Each row is a point. The last column is the point's height on a tilted bowl or saddle (a function of degree 2), plus a little noise. Count its main directions that bend up, bend down and stay straight.
(in the rows, 128 means zero)

Points (15 x 4):
[[148 112 130 155]
 [ 16 145  93 207]
 [122 102 140 152]
 [100 147 130 131]
 [200 177  95 139]
 [118 211 175 101]
 [ 62 133 143 142]
 [155 161 138 133]
 [135  88 139 166]
 [143  67 183 204]
 [173 140 159 170]
 [128  71 137 173]
 [118  95 111 152]
 [ 91 131 131 137]
 [146 131  82 142]]
Directions: 1 up, 0 down, 2 straight

Points:
[[131 189 152 155]
 [ 71 132 199 200]
 [220 113 146 110]
 [ 85  76 126 119]
 [ 97 135 111  85]
 [148 156  84 114]
 [134 147 145 112]
 [125 178 111 127]
 [184 140 131 116]
 [ 88 180 159 173]
 [ 87 129 108  77]
 [ 95 157 107  89]
 [105 170  85  88]
 [179 125  41 152]
 [148 148  90 110]
 [136 161 160 121]
 [179 143 181  71]
 [116 130  79  63]]
Directions: 2 up, 1 down, 0 straight

Points:
[[ 41 132 120 144 188]
 [152 135  98 127  95]
 [107 159 147 149 150]
 [112 118 114 135 123]
 [140  87  65 176 153]
 [164 150 149  90 111]
 [103 152 142 229 212]
 [111 202  46 134 113]
 [140 136 193 112 104]
 [129 124  90 108  80]
 [138 130 133 158 134]
 [128 112 131 143 126]
 [160 172 208  83 135]
 [180  98 220 151 115]
 [104 109 174 128 108]
 [132  94 165 103  96]
 [111 117 220 112  72]
 [ 60  93 130  93  79]
 [ 96 193 140 136 172]
 [ 99 142 133 121 127]
 [182 128 154 200 127]
 [100 121 112  74  59]
 [ 94 147 173 180 166]
 [141 130  84 173 132]
 [116  82 125 181 188]
 [134 181  79 139 110]]
Directions: 2 up, 2 down, 0 straight

Points, 25 rows:
[[161 143 153 153  94]
 [197 164 133 119  60]
 [180 114 106 145 131]
 [160 142  71 142 155]
 [ 65 178 128 127 105]
 [208 123 136  47  47]
 [115 135 125 120 145]
 [112 140 109 169 142]
 [139 111 121  40 116]
 [165 175 105 136 101]
 [155 182 135 120  75]
 [ 52 165 190 136  74]
 [146 152  82 123 152]
 [ 60 133 145 174 126]
 [135 145 188 110  80]
 [155 164  87  98 133]
 [102  90 150 119 151]
 [133 135 119 114 143]
 [ 61 120 153 129 137]
 [101 160 100 158 139]
 [156  77 197 205  86]
 [184  74  77 162 143]
 [160  81 148 182 119]
 [169 192 133 130  55]
 [143 120  73 102 176]]
Directions: 0 up, 3 down, 1 straight

Points (45 x 7):
[[ 83 141  82 151 129 173 140]
 [130 168 156  61  89 110 121]
 [100 178 181 140 163 138 163]
 [148 142  80 124 163 132 122]
 [130 129 159  61 163  95 181]
 [186  99  96  78 141  45 201]
 [117  72  52  85 129 133 201]
 [130 177 121 132 195  95 105]
 [103 143 185 127 158  89 195]
 [130 128 157 164  58 123 115]
 [ 89 194 177  82 148 103 209]
 [197 111 225  98 131 175 160]
 [179 108  93  88 109 134 142]
 [ 97 119 118 118 105 158 154]
 [142 128 178 134  57 151  90]
 [140  73 151 106 140 110 160]
 [132 138 124 139 157 197 123]
 [132 112 146 170 106 109 150]
 [145 122 100  71 172 170 152]
 [152 153 181 162 136  69 162]
 [ 98 107 162 174 136 177 151]
 [102 192 141 203 114 113 131]
 [134 139  81 149 109  65 190]
 [157  68 131 188  71 143 144]
 [114 128 120 128 130 229 160]
 [185 126 128 113 196 127 101]
 [151  71 178  97 121 143 145]
 [108  77 112 130 136 187 142]
 [153 177 139 101  71 145  86]
 [150 137 128 200 132 177 113]
 [170 107 102  96  98 126 133]
 [143 113 144 163 193 102 106]
 [ 89 123 145 107 125 109 194]
 [ 90 177  93 145 167 108 137]
 [102 143  97 166  98 224 136]
 [ 99 124 151 109 114  57 225]
 [161 141  97 104 113 166 134]
 [137  97 139  99 106 172 133]
 [116 155 110 150 117 161 125]
 [211  41  49  81 157 127 188]
 [141 109 190  95 117 174 151]
 [180 193  86  97  94 127 131]
 [ 88 188  81 156 173 197 103]
 [106 156 130 146 145 116 143]
 [127 172  60 208 115 126 122]]
Directions: 3 up, 1 down, 2 straight

Points:
[[124 112 121 132  79 158 101]
 [194 108 119  98 132 131 111]
 [104 146 182 110 195 197  72]
 [159 154 215 140 137  63 171]
 [106 204 165 155  91 206 115]
 [171 159 141 139 127 159 144]
 [ 95 117 198 135  87 170  57]
 [ 63 112  81 147  80 145  83]
 [ 86 155 108 104 130 228 129]
 [163  94 120 104 156 104 118]
 [113 164  97  92 112 171 109]
 [106 162 147 120 124  92 106]
 [ 98 150 115  77 150 142  90]
 [108  52 147  86 158 130 106]
 [106 167 206 187 145  41 113]
 [ 97 151  94 195 139 153 104]
 [110 158 160 105 136  30 134]
 [170 138 128 175 106 144 125]
 [ 80  58 137 182  28 148  16]
 [126 171 142  92 107 152 110]
 [157 126 107 171 110 167 127]
 [103 101 152 117 149 107 108]
 [137 111  98 182 167 164 128]
 [ 52  97 143 166 124  53  72]
 [135 177  77  36 123 154  70]
 [ 72  63 142 119 161 143  99]
 [176 187 140 134  97 145 149]
 [146 106 180 120 146 135 109]
 [161 117 109  98 127 106 119]
 [166 130  76  94 103  79 101]
 [143  52 113 116 115 148 113]
 [113  97 122 121 102 108 111]
 [123 156  75  94  91  80  80]
 [ 84 155 148 150 114 158  86]
 [125 185  75 165  84  90  69]
 [146 135 200 172 157 163 104]
 [174 145 172 110 165 141 127]
 [126 128 169 159 100  85 109]
 [142 105 148 109  89 199  97]
 [119 156 118  56  70 155  79]
 [ 55 123 162 134 110  93  65]
 [ 97 135 152 148 100  91  90]]
Directions: 2 up, 4 down, 0 straight
